Every row gives one point. A path goes straight from each point to the next, and from the last back to the first. The post is the endless flat space through its rows: a point in 2 columns, a line in 3, a plane in 4, and so on, so that a path can go around it. How many times does the path go around the post? Going back the other way cancels.

Post (2 x 3):
[[ 10  -9  22]
 [-24  11 -19]]
Path:
[[ 48 -10  -4]
 [ 34  34   8]
 [-48  32 -10]
 [-48 -39   6]
 [-39  -6  32]
 [-38  32   1]
 [ 60   7   1]]
Times around: 0

Post, 8 rows:
[[ -8 -11   2 -11  -7   5   5  38 -25]
 [  0   0 -13 -29  12 -15   9 -13  -4]
 [ 21 -24   8  -8 -25 -13  18   6  -6]
 [-10  -3   2 -53   8  26  16   7 -15]
 [ 13  -5  26   5  -9 -32  -3 -13   2]
 [ 23 -11  20   9 -25 -16  19  13 -25]
 [ 11   3 -23 -20  12  20   1  12  -8]
 [-19  -6   0   8  19   1  10  14  -5]]
Path:
[[ 10  -1 -21  -8  -4 -14   6  14 -42]
 [ 15  -8 -11  -4 -22  -9   5 -13 -11]
 [-14  14   5  -3   1  -8   6  13  -3]
 [ 26  25 -10 -34  -3   2   4  10  -3]
 [  4 -12  -3 -23  13  17   9  33 -14]
 [ 12 -32  11  18  -4   4   8  25  -4]
 [-17 -16  25 -33  -1 -17  26 -17 -43]
 [-13  -5   6  -6  -2 -13  12 -19 -13]
 [  4  -5 -15  17 -11   8  21  16  -9]
 [  5 -18  -3 -22 -12   7  26 -18  -8]
 [ -3 -32  17  -3  -6 -23   0   1 -25]
 [ -6 -10   3   5  26 -22  19  -6  -2]
 [-12  -1   1 -60   9 -13  -9   1  -5]
 [  6 -19  -2   6   3 -12  10   9 -12]
 [  2 -27  -7   6  -4  -7  30  -3 -29]
 [ 15  -4  -9   5 -16 -15  -7  10 -11]
 [  6  -1 -14 -19  -6  -1  -7 -17  -8]
 [ -3 -29   5  16  -8  10  17   7 -28]
 [ 10 -13  11 -12 -17   8  10   5  -6]
 [-14  -8  -8 -32  -3 -14  15  10  -9]
 [  6   7  24  22   8 -17  16  14 -12]
 [ 12 -11  16 -13  -3 -16  13  -3  -8]
 [ 17  10 -12 -22  10 -16   6   7 -12]
 [ 12 -10 -15 -12  -4  -4  31   6  -6]
 [ 15   5 -11 -27   0   4   6  11  -6]
 [ 16 -33  20  -9 -23 -25  17  37 -20]
 [  3 -24 -17 -27   6  -1  30   8 -20]]
Times around: 2

Post (17 x 18):
[[ 11  -9 -20 -17 -19   6 -17 -20 -15   1  11   6   5 -15 -14   5   6  33]
 [  0  -6  -2  15 -24 -19  26 -26  -7  14 -45  30 -22  17  27  -1 -12  -9]
 [  5   1 -25  35  -3 -26  13  -6  -9 -13 -16  -9   6  16  48 -20 -15  20]
 [ 27   3   6   1 -16 -15  24 -22 -15  37 -60   9   7  17  21  20 -31  17]
 [ -8 -20   2  10 -36  20 -33   1  23  13  18 -32  23  -7 -23  -6  15  26]
 [-19  16 -14 -23  30  -5 -10  -5  18 -24 -16 -12  -1 -27 -20   8  11  13]
 [-11  39  11 -47  14 -17   3   5   2 -13  -5 -31   3 -25 -12 -19  37   4]
 [  5  20  -4  -5 -34  27 -17  -8   6  -5   9  -3  21   9  -4  25  47  25]
 [ 30  -6  -4  16   1  -6  -1   1   2  37 -15  28  -8  22  27   8  -9 -11]
 [  2  -8  16   6   2 -13  27  -7   1   2  -6  25 -17  17  25  11 -28  26]
 [-15  31 -17 -28   5 -35  34  19  -9  -7 -20   1  10 -11 -27  11  15  11]
 [-23   2  -7 -35  28  -2  22  -4   7  12 -22  11  18  -9  -8 -10  39  22]
 [-19   0  -9 -10 -11  43  -1 -23  -7   2  28 -35  22   1 -38  36  26  11]
 [  6 -18  -3   3  -7 -12  13   0 -10 -14 -20  14  20   2  31   6 -33  -5]
 [-29  29  -7 -29  14   4  -3   1 -15  -5 -12  -1  10  12 -24  -7 -10  16]
 [-22  23   3   9   3  15 -23 -15  -1   4  17   2  43 -27 -37   9  23  20]
 [ 18  -5   3  12 -15  36  -5   1 -11 -26  -4 -18   3  -6 -32 -24  37  27]]
Path:
[[-10  32  25 -21  27  -1  25  36   8  -7 -36  13  -3  -1 -38  12  54   8]
 [  7  -6  18  -5 -30  12 -22 -15   9   1 -49  30  22  13   0 -14  53  -1]
 [ -1  22  21   5   6  13  15 -13  -9  17 -10 -26  31   8 -15   1   4  -5]
 [ 11  34  17   4   8  10 -11   5  23   3 -39 -19   8  13  -2  -4   4   4]
 [-10  -4 -27   5 -30  14  17 -36  22  23   4 -17   7  26 -10  45 -16  39]
 [-28  38 -13 -22 -12  -9  20   3 -15  -4 -31 -11  13   2 -41  10  -7  36]
 [ 17  -2 -13   7  13  24  13   4 -45  10 -13   9  24  -4  -2  10  23  20]
 [ 30 -37  -5  11   5   8 -19   7   1  20  19   4  20  19  -1  54 -20  16]
 [ 14   7   6  35 -40  26  -9  -6   6   6  -7 -14   5  34 -25  -2  22   6]
 [ -4   4  16 -15  13  18  42 -32 -17   8 -28  14  -2   5  -6  -6  11  20]
 [ -3   2 -19 -19 -16  35 -26  -5  -4   1 -27  -8  36   0  21  -1  -8   1]
 [ 24 -12 -18 -15  12 -11   1  22   4   2  -9   6 -12  -8 -14  30 -15  26]
 [  0  -2 -11  -4 -13  15  16  -9 -14 -23 -31  -2 -11   5  20  11  16   2]
 [ -1  37 -20 -30 -10   6  19   9   6   3 -58 -16  -9  11  21  11  17  21]
 [ 40  22   6 -32  16  25 -10 -30 -11   7 -41 -18 -43  16  22  28   0  27]
 [  7  -9  -8   5   4  16   0 -15 -21  19   0  11  16  23  10   5  11   6]
 [-12  18   2   0  -7  -7   9  17   6 -17  34  42 -13  26 -33   0   1  27]
 [ 27  -5 -32  11 -14  10 -20 -17  -3  18  16   6   7  16 -16 -10  43  12]
 [-13  12  -6  17   8  38   1 -15   7   0   3 -22  34  29  -7  29   9   3]
 [ -9 -16 -15  18  26  15  -7  -8  21   6   3   9  -5  -1   9 -13   5  16]
 [-18  17  12   8  16  12  11  16  -5 -12 -29  11  10  -5 -11  -6  11  12]]
Times around: 3

Post:
[[ 19  17 -10 -26 -24 -14 -13   6  -2  12 -18 -13  19   9  -7  -9  25   7]
 [-51  -6   2  22  -5  14  -9 -15  16  18   9  16  -5  19  17  -1   8  -1]
 [  5  -9   2 -49 -15   5  33  24 -30  -2  15  25 -32  -8  -3  -9  27 -24]
 [ 10   6 -21 -30  -2   9   8  -5   6  -5  16   9  19   7  36   0 -15  11]
 [-16  14 -15  -8   4 -14 -13 -18  -6   0   1  -7  -9   6  11   2  25 -12]
 [-25 -16   7 -18  -4  26  27 -41  -2   2   5  19   0   9  41 -31   8   6]
 [  0  20   1 -15 -22  -9  -1 -15  11   6  -9   8 -33   1   9  13   3 -21]
 [ 22 -15   6  -6 -35  12 -41 -24   7   2   6   2  51 -25 -14  -1  36  -4]
 [  4   1 -13 -10  -5 -18  -6   4  -6  -6  -5  22  15  36   4  -1 -10 -29]
 [  9   0  -6 -15 -19 -10 -12  -7  -7  -3 -16  13  26 -24   0  -5  -3  19]
 [ 27   6  -7 -33   4 -15 -17   2  21  25  13  -7  12 -23   3 -23  10 -20]
 [-11  13  12 -28  20  23  26 -10   5  -2  -6  -1  -7  17  13  -1 -11  -7]
 [  6 -33 -38   2 -10  26  34  11   5  13  11  -4   9   7 -12 -26  14 -28]
 [-14  14 -11 -10 -22 -11 -10  26   5  -6 -14  10  -4 -10  27  -4   4 -41]
 [ -2   2  -9   8   5 -16 -12   2  15 -10 -10  -5 -24  31  -3  -3   7   4]
 [  3   6   5   7 -28 -14   9  28 -25   9   4  19  -5  -6  28   3   7 -49]
 [  1  47  -5  -4 -23   6 -26 -14 -28 -28   9  26  -1  43   7 -26   2 -28]]
Path (28 x 18):
[[-29 -13  -8   3 -13   5 -21 -24  13  -4  36  -7   2   0  20   4  48 -21]
 [ -7  10  35 -18 -18  21   1  11  -4  11  21  16   5  33   8 -23   2 -34]
 [  9   2 -32  -7 -19   6  20   3  10 -12  -2 -18   4 -25  23  19 -12  -2]
 [ 22 -14   8 -19 -21  -3  33  18   8   6   8  12  -8 -21   7  -4  20 -24]
 [-22  19 -17 -19  -4 -14 -26   0  15  11   6   5   0 -27  39  10  22  17]
 [ 11 -16   4   0 -10  -1  -7 -25 -10  23  -9  17  -8  11  14  -7  25  -7]
 [ -1 -23 -21 -13 -20 -12 -38  -8  -9 -20 -14  20  28 -17  15  25   3 -18]
 [  0   9 -27  -9 -21  -6 -36 -11  26  10   4 -12  13  12   5 -12   2   5]
 [  4  -7  28   9 -11 -27  27 -22 -18 -10  -4   5   0   6  17 -13  -6 -20]
 [-23  26  -2  -2 -16   7  22  13 -15  16   5  40   5 -25 -21  -4   2 -19]
 [ -7  -2 -21  11 -30  20  -2 -19 -23 -16  20  22   4  -4  20  13  27  -8]
 [ 31 -15  -4 -23 -27  -7 -12 -28   7   4   8  25 -25   4  -1  -6  25 -22]
 [  0  16 -16 -27  -2  16  -6  -3  32  22  -8 -19  19   6  24  21  11  20]
 [ 16  17  16  -1 -17  14  11  -7 -16  -8 -25  32  -2   3 -13 -22   3 -60]
 [ -2  15 -14   1  -7 -20 -41 -25   7  -6  18  13   7 -10   8 -28  13 -13]
 [  0  11  17 -30 -11   8  23 -34 -11  12 -12   4   2   5 -15   2  14 -27]
 [-26  20 -18  -4 -18  -7 -16 -14   7  15  18  26 -14  12   4 -18  24 -16]
 [ 21   0  -9 -26  15 -11   4  12  14  44   0 -15   1   3  14 -24  33  -8]
 [-12   6 -21 -19  10   6 -19 -19   5   9 -19   0   1   8  22 -16 -10   5]
 [ -3  -3 -16 -22 -19   8 -11 -36  10  18  -5 -24 -23 -29  -6  10  25 -15]
 [ 21   8 -12 -26 -33 -15   2 -12 -16 -32  19  -4  15  26  25  -7   3   3]
 [-32  24  10   6 -15  16  15 -21   5  21  10  24 -13  30   6  15 -12 -30]
 [-17  -1  15  27 -24   8   9 -25   1  13  13  46 -16  22  -8   7  19  -5]
 [ 20  11 -13  -2 -12  -1 -24 -18   7 -12   9   6 -35  16  -2   9  37 -46]
 [ -5   7   0 -17 -15   9  -4 -12  -6 -17 -32  14 -28  21   6   5   5  -9]
 [ 22 -10  -7  -7  -3  28  28  -2 -39   4 -25   4   9  17  -4 -14  18 -28]
 [-32   8   4   7  11   7 -31 -10 -17 -12   8  42   9 -14 -10  13  35  -9]
 [  8  -8   7 -11 -21  27   2 -15  24 -11  11  19   4 -34   0  12   1  -9]]
Times around: 2

Post, 17 rows:
[[ 17  -7 -10  -1  -7   0 -31  27  18  12 -21 -26 -10  21   1  -5   3 -27]
 [ 11 -12  11   4  -1   3 -10   1  10   0 -10  -8  14   3   0  19  -7  -9]
 [  8   7 -15  13  14   4  12   7 -23  -2  16  15  18   9 -12 -24  17 -26]
 [ 24  18   6  21 -17  43 -24   0   5  21 -29 -14  -9  18  -2 -11  -8 -21]
 [  0  -3  -9   5   8 -11  -3  12  17  12   6  -3   3  -5  10  -5  21 -13]
 [ -8  11  -3   3  -5  11  10  34  28  -1 -13 -12  -1   3 -27  16  -6 -17]
 [ 16   4  -4   8   5  25   2  -1  16 -14 -21  20 -17   9  16   3 -11 -21]
 [ 25 -29  23 -20  -8   3   6 -35   1  -3 -53  18 -11  42  -3  25  13   5]
 [  7  10  -6 -13  11 -34 -13 -24  20  -8 -18   7   0  18  -6  12  22  11]
 [-22   6   0   3 -15  -4   6   2  -1   5   4 -19   5   7  21  14 -21 -14]
 [-16  -1 -21 -16   3  19  10   8  29 -18  12  21  -1   4   7   4  -2  11]
 [  0 -10 -18  16  11  13  24  32   1  -2 -10   7   3  -6   2   1 -17  11]
 [  8 -16  -9   1   1   7   0  -6  11   7   4   7 -19  -3   4  -1 -19  -9]
 [  6  30  21 -10  -2 -12   5   0  -8  -5 -12   0   6  -3  -1   7  18  15]
 [-12  16 -20 -34   5   9  -1 -11  17 -12 -19 -10  11  -6  -6   5   0  -7]
 [-11  18  -8  12 -16 -10  -4  12  16 -20 -29   0   0 -12  -2 -25  12  37]
 [ 13  11  -8  -8  -5  -3  12  -2  29  -3  -9  12   4   1   3  -9  -2   0]]
Path (33 x 18):
[[  3  -2  13  10  32  25   1  15   6  -4 -27  26  -5  12  -7   8  36  27]
 [-28  12  20 -15 -28  -4  22 -10  -2 -21  13   9  -5   6  14 -18  16   6]
 [ 29  -5 -21   9  -9  15  -7   9  26  20 -36 -24 -10  29  -9  -6 -10 -29]
 [ 12   7 -19 -24   7   1 -27 -21   4 -14 -11  -1  10 -24   9  -9   9   6]
 [ 36  20  35   4 -13  14  12  14  -4  31 -13  -6  20 -22 -13  -7  15 -11]
 [-39  10  -1   5 -28  -5 -11   6   4 -11  13  21  12   9  23 -32  13  18]
 [  3   8   3  -3   3   9 -23 -22  23 -18 -25  35 -25  26  31  11  25   0]
 [-21  -2 -24 -25 -11  20 -21 -39 -11  12  -4   2  15  17  13   5 -10 -20]
 [ 31  12  -2  -4  -9 -23 -16 -37  39  11 -41  -2   7  -2 -34 -10 -13   4]
 [ 13  -8  24   6  -8  32   1  11  -8  26 -29 -26  27  21   8   3  11 -29]
 [-16   4 -24   1   9  -1  12  20  16  -1  -7  -7 -18   1   5  -5   6 -10]
 [ 16  10  -6 -17 -12   3 -18 -42  25 -19  -2  12 -12  19  23   9  -7  16]
 [ 34  -1 -10  18  11  -7 -14  21  17 -10 -20   6  -4  -3  24   7  10 -12]
 [ 24   7   3  -2  -7 -18 -11  10  23 -17  -5   8  26   2  -8  -4  15  14]
 [-14  -3   9  -6  -3  11   7  -6 -12   5 -17  -2   2   0  29  25  -8 -19]
 [ 13 -31   9  17   3  12 -16   0  -1  17 -24  -5  17  -2  27   0   2 -15]
 [ -4  -5  -2  -1 -21 -18 -21  -5  26  20   3 -29  -2   3 -16 -16   0 -28]
 [ 11  -2 -19 -26  19   2   1  -8  21 -19 -28   4 -23   1   9  -3  15  15]
 [ 21   4  -2 -12  -3  12   9 -20 -12  15   6  -5  16   0  -6   4  -2   9]
 [  6  15  -4  -9  -5   6 -20 -22 -15  16  -7  -5 -12  -1  26   1   7   1]
 [ -3  14  -9   3   2  -5 -20  28   0   7 -10  -5   5   3  -2   7  -1 -14]
 [ -5  32   1 -20  13  26   5  26  -1 -13  30   9   2 -30   7 -15  -3 -19]
 [  6  15  13   6   0  18  20  22  14   3  -5  -4  -5  12   1   2  -2 -19]
 [ 15   3  21   1  -6   4 -32 -13  35 -10   8  -1 -10  12 -10  10  32  -5]
 [ -1  21 -10  -1  13 -11  19   7  14 -26   1  23 -21  10   6  18  13   4]
 [ 39  24  26 -18  -7   8   3  -4  10 -41 -36  -2  28   2  21   7 -11 -10]
 [-25  13  -3  -6 -16  29  -3   8  10  -9  13 -10   7 -31 -18 -30  -8   3]
 [-23 -13 -15 -31 -16  -8  -5   8  19   5   2 -21  -4   7   6  -5 -17   0]
 [  0  -6 -21  -3  28 -21 -10  -5  44 -32 -60   7 -40  30   4  30   6  -2]
 [  5 -10   7 -10  -8   6 -20 -15  29 -13 -12 -10  15 -13   6   0  19   2]
 [ 23 -12 -21   4  24 -17  -5  14   4 -20  -8  16  -9  10   8   4   1  -2]
 [ 23 -10   2 -16 -18   2  12  19   4   7 -12  -5  15  18   3   3 -17 -21]
 [-10  -9  -2  13  20  -5 -26  32   5 -19 -22  17  -9   0   8  -8  32  -5]]
Times around: 4

Post (17 x 18):
[[ 13   8  21  13  44   8  -7 -30 -16  18  -1  17   9 -24 -18 -12   5  16]
 [-33   5  -1 -32 -19  21 -17  -1 -12  21  20  -7   6   8   6 -16   6 -26]
 [-29 -13 -19  22  -3  10  22 -18  -5 -21   6 -12  -8  -5 -27 -31  -7 -13]
 [-11   4 -16 -13 -15 -28 -23 -15   3 -10  12 -18  32  -1 -15  17 -14  -2]
 [-26  -1 -28  -6   4  -9 -27 -15 -36  -2  24 -15 -19 -18  -8  -8 -25   9]
 [-14 -13 -11 -19  29  -3  22   2  22   1  13  -7   1  -4   8  -4  -7  11]
 [ 11 -17 -10  -9   5 -23   5 -13  12  15 -10  28   5  21  -7 -30  26 -17]
 [ 28  -7 -23 -22   0  -3   4 -19   2  34 -19  -7  23  -5  18  23  14 -13]
 [ 24 -19  11   4  -2  18  10  10   0   7 -14  25  11   1  13   1  36 -37]
 [ -7 -13   3   5 -11  21  -1  25  -9  -3  17 -13  -2  18 -15 -29  20 -13]
 [  4 -28 -14 -21   5  -2 -21  -9  10  31 -10 -13  17 -14  -1  35   5 -24]
 [ 12  14  15 -28  -4   9 -12   4  15 -21 -24 -13  13  -6 -27   5   4  10]
 [ 10 -10 -13   5  25  -1  19 -24  17  -8  14  -9 -15  12  -7  22  -2  23]
 [-33  -7   8 -12  -9 -11  30  -4 -26  -9 -28 -22  11  16 -29  14 -20 -13]
 [ -7 -39 -19  12 -13   2 -20 -26 -13  -1   8   7   3  13  -3 -24  -5  31]
 [  1  -3 -25  -8 -52   5  20  13 -19  -1  21  -4   0  27 -44  14 -12  -1]
 [-11  29   6   7  23  -1  -9  16  12   9 -25   2 -24 -23   3   0 -17  -8]]
Path:
[[ 50   6 -20  14   5   9  22  13   2 -10 -15   7 -11   7  16  16   2 -24]
 [-37  46 -41 -36 -41 -10  14 -15   7   4  44 -13  23  42   0   7 -22  13]
 [ -1  22 -22 -10 -11   5   6   3  22   4  28   2   5  -7 -25   7  17  10]
 [-48 -55  20  -6  14  44  18  10  -8   7  -6  24 -44 -12 -41 -14  -1   3]
 [-14  -1 -12 -24   5 -33 -35  22  -6  40 -12   0  13 -15  -2  20  -8 -16]
 [ 33 -10 -19  -1  30  11  33  27   9  31 -11  11  10  -2  30   6   1  -4]
 [  5  -5  11 -12 -35  45   6  -8 -28 -19  29  -1  21  18  -6   0  -4  18]
 [ 22  -3 -14  -5  16 -32  -1   1  28  24 -41  -7 -11 -16  13 -11  14 -13]
 [ 10 -60  12 -30  49 -26  45  21  10  14 -55  38 -22  14  -9 -13  35  10]
 [-42 -20 -35   7 -22  23 -45 -18 -11  23 -24 -27  22 -19   4 -24   0  -6]
 [ 25   4 -20  -9  -1  -4  -3  -3 -16   0  20   1  22  -6 -27  -9   8 -20]
 [  3 -36   3  15   9  -2 -31 -25  16   4   3  13 -31  15   6   4 -11   2]
 [ 27 -17  -9   6   0 -25 -15 -22 -38   7   5  17  -5 -11  -6 -36  24  12]
 [  0  18 -13   7  17 -20  39 -27  -7 -34   0 -14 -14  21 -13  12   2  15]
 [-17  11 -53   1 -16 -13  31   7  -1  10  34  -3  22  -2  -1  -7 -14 -31]
 [  2  36 -11 -16 -24  -1  10  24  -8 -13  40   4  -8  14 -23  16  -9 -32]
 [  1 -23   1 -33  -9   2 -18  16   4  15   4 -22  -2   0 -10  -1 -15  10]
 [ -3   1 -10 -22 -16 -18  -5  21 -21  11 -38   9 -12  -7   6  -3 -14   3]
 [  1  25  -9 -22   0  15  -4  37 -15  -8  25  21   2 -29  12  -8 -16  26]
 [  6 -21 -32  49 -14  13 -16 -44  -7   9  -8  14  43  -3  13 -10 -17  14]
 [  0 -29  26   0  18   3 -19 -28  20   8  17  10  15  26 -21 -11   4   2]
 [-21 -29 -19   3 -25  36  11  -5  -7  -3 -38 -11 -19   8 -11 -10  -3 -28]
 [ -4 -21  -3  19  36   7 -11  -8  -9  26  33 -18  13  -7   1  20  13  -1]
 [ 20  -2  20  -7  -4  10 -15 -19  -5 -21  11   8   4 -27  -4  21  14  14]
 [-13  -7  16 -23  15 -28 -42 -30  18   0  -8 -29  13  20 -36  -9  17 -30]]
Times around: 2

Post, 17 rows:
[[ 21 -23 -13 -11   5 -21 -12   0  17  -5  23  -8   0  18  -3  -3 -27  10]
 [  2   3 -18 -30  16  38  -4 -13   7 -20  11 -20  -6  -4  -6   1 -13 -10]
 [ -6   3 -31  -3   5 -20  -6  15   7  -8  -8  13  15   6   3   2 -29  -9]
 [  9   2  -4   7  15   5   4  13 -11  -1  14   0   6  19  -3  -2   5  -3]
 [ 17   9  -5  -6   7 -21  -8   9  -1  -2  -4  -3   3   1 -18  -4  -2  11]
 [  6  16   0  14 -14  -1 -14  -2  14   9   8   5   2  -5  -2 -12 -13   4]
 [  0  -9  -6   4  27  -7 -13  -6  -7 -21   7  -6  -5   6 -16   3  -7 -15]
 [ -6   7 -22   9   2 -23  -3  -5  14   2  14  -4 -20 -10   8   3   6 -18]
 [ 15   4  -6   7   4  29 -20 -30  -9  -5  -1 -10  -7  12  13 -17   9 -14]
 [-13  -6  -5   2  -2  -5   5  12  -1   9  -1 -12   9  -1  24   8  -2   6]
 [ 10  -3 -11  20  -7  -1   7  -5 -16   1   0 -14 -18 -10   6   1   3 -28]
 [  6  10   8   4   5   6 -13   8  40 -10   1   2   3 -22  -5  -4   7 -17]
 [ 12   0 -13  19 -18  -5 -14  10   2 -15   9  -4  -1  -9  12 -12   8   0]
 [-13   3 -17  -5  -4  31  18 -31  11  -3  -5  10  -7 -23  13 -23   1  -6]
 [  8   3 -39   7   0  -1  -7  -1  -5  11  -7  -2  15  -3   0  15 -17  16]
 [  9   5 -12   0 -42  -1   2 -20 -26  12  -4   4   0   2 -14  14  12   1]
 [ -4   1  -3 -12  11  -8  30   4 -31  17  11   6  17  -5  21  37  -4   2]]
Path, 30 rows:
[[ -3 -20 -30 -14  -1  13  17   8 -12  -8   7   2   6  -7 -10  27   5 -17]
 [ 18   4 -39 -23  28  -8   5 -22  10  14   7  14  11 -15 -11  13 -33 -10]
 [ 15 -13  -9  -5  -8  13 -24  -9  11 -11 -19  -3  30   4 -23  13 -42  -6]
 [ 45  10   3  -8 -24  17  15  26   4  11  -1 -23  -1  17 -22  16  13 -24]
 [ 14   7 -11  11   2  11  23 -15 -41  12 -16  10  -3  10  -9   1 -12  -4]
 [ -1 -14 -45 -10 -16 -10  20 -10 -24  -7   5   2 -32 -25  20 -17  19  12]
 [ 36 -12  -8 -22 -16   9  -4  -5  -3  13 -24  -5  20 -13  -9  23 -17 -13]
 [ 20   5 -10 -10 -28  -2   6 -18 -20   9  -5   0   1 -11 -11  11  10 -29]
 [-20  -4   5  11   5 -31 -19 -14 -12   4  -3  -2 -12  -1  -1  -2   0 -16]
 [ 22 -21   4 -28  -7  -6 -13 -16  -7  -6   8 -19 -12 -21 -12  21  17  14]
 [  4 -20 -26  21  -3 -18 -23 -10  18   3  38   9  15 -15  11  20  42  11]
 [ -6  -7  19  -3 -21   1  14 -15 -10   5  11 -17  -9  -1   7   0  10 -25]
 [  3  22  -9   8 -19   0  10  16  -3   7  38  -3   1   8  -4  20  -1 -10]
 [ 38  -9   2  15  -6 -18 -12   9  16 -22  24  11  13   3 -28  32 -13   3]
 [ 14 -27 -14  23 -21 -14  -5   8  -8 -10  16 -21   9  23  18  22  -6 -15]
 [ -5   2 -27  -6  -7  31  35  13   1  -8   8  -4  -5  10  20 -10 -17  12]
 [ 18 -12  15  17   7  16  -3  -1   8   9  22  -9 -22  13  60 -28   9 -13]
 [ 22   9  -7 -21  -4  28   2  -6  23   1  25  23   8  -1  23  -8  -1 -21]
 [ 18 -25  -7 -20 -21   4 -15  -4   5 -10  31 -17  13   0  32   0  17  16]
 [-14  13  -8   8   9 -12  -9  -2  10   2  10  14   9  13  -2  22  -5 -36]
 [ -3  16 -27  15  -6 -22  -1  12 -11 -14   5   0  -3  12  -4   5 -17 -21]
 [ 27  -7 -21  24  -9  17  21  18 -19   3  -7 -12   2 -25   1  13   2   5]
 [ -5  -7 -31   0 -13 -24  -3   5   2 -11   2  -1 -26 -21 -20   3  33   5]
 [ -7  -1 -24  16 -27  22  -5  15 -17  -8 -28 -19   1 -17   2   0   8 -21]
 [ 15   3 -24  29   8   0 -41 -11 -14  11  16  -6   1  24  13 -14 -12  -8]
 [ -9  -9 -26   9   6 -15   0  32   2   1  12 -11  11  19 -12  -8  10  -1]
 [-24   3   4   0 -15  -4 -39  -2  -1   4 -20   5   4  -5 -15  -9 -51 -15]
 [ -3  15  -9 -10  14 -18  -7  -3   7  10 -13  19 -22  16  -9 -15 -30 -22]
 [-22  -1 -49  -5   1 -17  12 -18   3  -4  11  20  -1 -11  23   2  -1  38]
 [ 12  10  -4   4  -6  27 -11   7 -14  11  15   3  -3  18  12  18  -6 -22]]
Times around: 3
